Each row is a point. The last column is the point's height on a tilted bowl or saddle (a function of degree 2), plus a little noise. Along how many of its main directions does it bend up, bend down or stay straight?
In the rows, zero is written as 128.

Points, 17 rows:
[[147 105 148 107]
 [127 152  80 142]
 [148 156 117 126]
 [105  75  93 169]
 [120 117 127 119]
 [128  90 139 123]
 [139 165  71 156]
 [125 223 158 206]
 [146 104 106 134]
 [ 71 172 165 187]
 [ 61 112 133 169]
 [163 159 171 108]
 [108  91 149 131]
 [ 77 128 155 152]
 [ 67  94 128 170]
 [ 76 182  90 166]
 [102  90  31 202]]
Directions: 2 up, 0 down, 1 straight

Points:
[[181 143 137 175 197]
 [ 94 179 231 153 229]
 [128 101  96  88 124]
 [184 111 126 106 161]
 [151 149 128 156 159]
 [153  97 148  98 132]
 [151 107  91  91 135]
 [172 188 114  71 192]
 [115  99  73 105 122]
 [159 101 170 127 160]
 [171 104 110  50 141]
 [158 150 160 158 190]
 [132 131 197 112 153]
 [166 117 120 160 160]
 [148 105  99 159 134]
 [ 42 200  62 176  99]
 [ 36 142 102 166 121]
 [117 140 169  90 133]
 [ 98 155 118 138 129]
 [110  80 154  98 109]
 [100 104  72 137 110]
 [102 188 139 145 158]
 [177 212  86 130 187]
 [123 124 148 116 133]]
Directions: 3 up, 1 down, 0 straight

Points (38 x 7):
[[111  73 143  95 131  65  81]
 [163  86 161 190 143 121  78]
 [173  94 145 160  88 123  66]
 [187  47 215 172 171 137  59]
 [ 85 140  91 167  67 146  79]
 [118 147 249 113  81  57 147]
 [180 154  66  40 150 108 108]
 [133  93 153 183 125  86  82]
 [159 179 132  94 110  71 154]
 [ 85 130 154  95 110  98 107]
 [121 185 112 128 105 140 128]
 [111 148 121 138  68 125  97]
 [196 170 109 122  82 127  83]
 [118 167 110 117 135 165 119]
 [153  94 141 154 177 129  99]
 [135 112 127 163 110 119  96]
 [159 107 145 149  89 179 107]
 [123  28 109 171 126 169 171]
 [142 100 144 184 127 113  90]
 [109 145  88 104 171 127 104]
 [145 123  98  92 151 129 110]
 [178 150 131 143 114  94  89]
 [ 99 143  62 124  85  77  66]
 [136 121 132 131 111 118 107]
 [ 92  94 149 163 162 121 113]
 [150 117 167 125 198 140 103]
 [141 211 139 111 128  90 192]
 [ 96 106  96 125 109  98  97]
 [107 124 111 147 142 169 118]
 [119 178 196  92 105  80 189]
 [134 164 138 145 155  72 120]
 [121 146 123  88 153 171 117]
 [ 91  24 128 184 148 108 152]
 [129 184 154 142 104 128 160]
 [137 151 108 153 185 110  87]
 [137 132 103 132  77 121  82]
 [121 161  97 114  55 158  77]
 [ 89 166 107 111  76 105 102]]
Directions: 1 up, 3 down, 2 straight

Points:
[[164 122 103 136  64 170 128 105 116]
 [ 80 141 127  59  86 196 163 209  76]
 [141  84 206 117 185 138 152 210  63]
 [ 61 102 109 120  69 112 132 119 113]
 [132 153 122  93 108  99 177 158 104]
 [152 165  97 105 192 106 131 154  89]
 [193 121 109 148 192 122 106 121  81]
 [143 165 120  60  75 149 173 148  97]
 [103 142 119 113 143 182 140  92 112]
 [143  54 168 130 100  99  99  86 114]
 [141 148 121 146 108 137 112 139 119]
 [148 118 192  95 109  80 151 173  98]
 [190 207 158 127 106 110 159  29 119]
 [119 175 161 124 127 202  12 152  79]
 [150  91 114 101 145  60 142 129 100]
 [193 187 181 139 179 158 117 171  80]
 [140 104 117 152 145 126 114  70 117]
 [ 96 147  89 138 192 133 156  91  88]
 [160 179  91  79 168  76 160 153  83]
 [ 88  74 133 117 127 185 150 136  90]
 [112 158 134 218  90 147 140  76 115]
 [121 104 130 109  74 123 148  86 130]
 [107  74 117 212 163 139 171 151  48]
 [157 127 140 124 129 141 138 117 117]
 [108 107 103 120 100 192 128 137 102]
 [150 162 137  97 144 112  84  63 124]
 [154 101 129 171 186  42 129  98  78]
 [115  97 152 112 138 142 167 127 104]
 [100 135 113 203  93  78 144 165  89]
 [ 92 158  99 138 143 113 106 166 105]
 [116 204  62 148 166  44  69 107  81]
 [139  97  93 207 196 175 201 124  31]
 [165 108 185 191 195 125 105 137  68]
 [144 143 114 102 120 115 142 148 114]
 [ 85 167 197 135  36 119 160  96 116]
 [ 80 131 162 147 114 138 151  65 125]
 [126 198 197 130 139  78  84 149 102]
 [128 158 139 173 160 126 139 122 104]
 [192 133 120 161 140 133  60 152  89]
 [ 81  71 151 147 118 170 167  91  96]
 [178  89 147 191  81  86  95 124  97]
 [107 128  67 132  56  64 114  67 122]
 [ 85 123 109 151 124 145 144  97 113]
 [184 136 108  72 148 132 133 145  96]
 [122  86 162 163 135 147 151 109 101]
 [156 134  80  80 198 139  90 105  80]
 [186 140 137 181 198  84 155 117  68]
 [151 155  95  79 178 180 115 119  88]
 [190 176 173 126 146 118 130 152  97]
 [148 124  89  84  72  68  69  51 120]
 [119 129  58 129 160 121 194  77  83]
 [156 146  52  95 155 123 103 130  89]
 [151 144  97 129  79 118 132 191 103]
 [154 120 122 121  94  65 115 131 116]
 [132 180  93 144 151 127 211 150  76]
 [117 128 164 114 105 161 137 158 113]
 [ 21 131 108 158  70  95  95 156  92]
 [ 79 125 129  98 158 147  80 116 102]
 [193  99 132  49 138  75 122  32 107]
 [134 173 129 130 129 111 170 147 105]
 [ 10 140  95 218 153  99  94 145  48]
 [118 105 138 210 103 101 137 111  99]
 [192  92 158 203  82  83 121 165  74]
 [196 151 100 110 115 122 216 227  48]
 [123 146 118 140 140 121 142  84 122]
 [126 124 112 151 165 123 103 137 101]
 [122 115  96  70  79 101 166 153 103]
 [151 122 109 105 115  62 137  86 118]
 [168 155 121 132 118 128 160 119 112]
 [190 230  70  95 146 127  74 158  65]
 [ 92 185 153 127  82 113 134  84 133]]
Directions: 0 up, 7 down, 1 straight
